Each row is a point. A path goes straight from each point to the next, and from the last back to the first. The post is the endless flat space through its rows: a point in 2 columns, a line in 3, a plane in 4, and so on, so that a path can go around it. Count how often the path circles the post. Going back the other way cancels.
(in the rows, 128 means zero)

Post:
[[112 127]]
Path:
[[ 83 170]
 [ 67 175]
 [123 172]
 [179 131]
 [130 171]
 [ 71 176]
 [ 25 133]
 [ 90  99]
 [144  89]
 [165 107]
 [101  50]
 [ 70  83]
 [123  79]
 [193 117]
 [124 161]]
Times around: 1

Post, 3 rows:
[[116  95  78  61]
 [171 116 232 144]
 [157 126 125 191]]
Path, 7 rows:
[[ 82  94 114 101]
 [ 85 180 147  52]
 [155 151  96 106]
 [164  83  83  85]
 [209 152 138 198]
 [149 176 154 125]
 [116 126 208 126]]
Times around: 0

Post:
[[103  82  57 158  98 130]
 [124 128 140 156 119  73]
 [112 211 195  82 176 151]
 [ 59 164  95 130 163  94]
 [147  71  56 117  96  23]]
Path:
[[151 155  98  64 137 180]
 [140 103 109 158 126 134]
 [ 49 139 144 148 192 142]
 [100  92 124 144 100  47]
 [ 25 199 129 122 132 103]
 [130 192 119 127 119 132]
 [168 131 105  98 131 110]
 [166  93  95 154 150  59]
 [120 130  55 134 133  55]
 [141 118 106 183  32 118]
 [ 86 107  48  69  70 132]
 [128 199 120 118 116  79]
 [167 116  28 190 114 127]
 [140 130 102  63 168 115]
 [103  66 150 161 150  83]
 [103 166 110 109 177  76]
 [ 84 196  32  75 179  82]
 [ 76 202 111  91 145  98]
 [ 30 119  89 117  91  56]
 [110 158 135 165  67  66]]
Times around: 1

Post:
[[134 160 125 145  94 108  93 119 156]
 [124 127 103 133 110  58 143 169  83]
 [105 157 121 176 162 162 122  98 130]
 [143  97 131 105 109  80 130 116  85]
 [115 113 180 195 138  88 117 124 187]
 [ 75  78  26  86 249 133 180 143 140]
 [146 160 151 160  88 110 158 108 146]
 [116 124 163 131  95 125 125 155 134]]
Path, 24 rows:
[[ 93  97 134 178 134  79 132 138 129]
 [103 134 167 165 153  85 178  62 176]
 [104 143 114 115 157 130 185 154 144]
 [146 133 160 144 164 137  94 135 218]
 [ 99  85 147 126 113 188  61 225 156]
 [116  75  97 120  97  64 188 147 145]
 [ 85  91 185  98  94 111 112 136 175]
 [109 166 166 143 106 121 100 162 141]
 [160 182 122 171 148 111 148 107  90]
 [116  83 116 110 187  70  84 177 145]
 [127 153 150 126 109  51 182 114 142]
 [ 92 101 164 167 124  97 220 140 147]
 [ 77 130  79 112 114 189 212 121  58]
 [ 98 129 121 138  94 123 119 159 115]
 [132  72 126 105 129 110 130 113 106]
 [107  72 145 166 125  72 185 107 161]
 [ 77 126 119 103 108 108 147 137 170]
 [ 95 116  97 101  95  27 126 147 202]
 [ 93 134  87 189 133 130 124 152 113]
 [114 152 107 153 117 134 150 108 108]
 [142 126 136 155 113  78 140  67 141]
 [100 141  91 204 163  98 135 137  75]
 [145 147 135 153 153 187 117 141 152]
 [100  97 143 164 147 118 144 185 154]]
Times around: 1

Post, 11 rows:
[[168 124  98 107 118  94 136 120 153 110 113 153]
 [147 150 130 107  46 137 133  33  96 193 137  22]
 [118  90 103 175 117  98 133 102 197 160  94 107]
 [107  88 144 136 142 103 116 132 150 101  68 129]
 [172 200 161 142  42 129 173 108  93 131 108 160]
 [159  66 110 145 124 155 144 104 156 111 106 139]
 [124 112  94 126 125 119 159 166 149 119 107 127]
 [186 107 140 120 116 172 114 120 198 154 121 128]
 [139 120 142 167 162 143 161 112 124 161 114 124]
 [142 130  95 152 145 132 140 125 179  91  81 118]
 [179 191 126  87  51 146 179 106  95 153  67 168]]
Path (20 x 12):
[[135 106 180 144 104 111 115  93 128 122  67 219]
 [155 124 134 125  80 126 137 134  80 116  99 174]
 [135 144 113 156 126 128 184 114 127 186 112 170]
 [115  79 138  92 155 105 145 126 176  95 133 110]
 [211 150  75 135  52 127 216 102 113 141  99 138]
 [202 106 110 140  85 148 151 134 149 153 108 185]
 [160 121 147 110  71  47  95 118 186 169 123 106]
 [172 148  92 117  74  77 215  63 122 101 141 166]
 [ 97 123 201 120 108 148 159 131 126 156 109 181]
 [176 116 158  93  33  88 179 134 107  97 112 176]
 [133  62  44  70  96 113 148 158 121 125  31  83]
 [173 161 118  93  45  83 178 122 138 175 139 136]
 [133  81 170 122 181 117 114  79 130 118 109 120]
 [145 155 140  91  78 164 163 106 120 151 103  93]
 [119 158 139 178 136 137 193  67 126 189  99  95]
 [108 178 161  86 139 138 123 150 169 112  90 120]
 [157 112 116 145 150 180 161 157 112 130 144 195]
 [193 114 141 162  77 130 122 120 132 163 102 137]
 [200 228 146  99  78 135 178 161 131  92 113 114]
 [183 142 103 108   7 129 160 107 218 151 122 174]]
Times around: 1
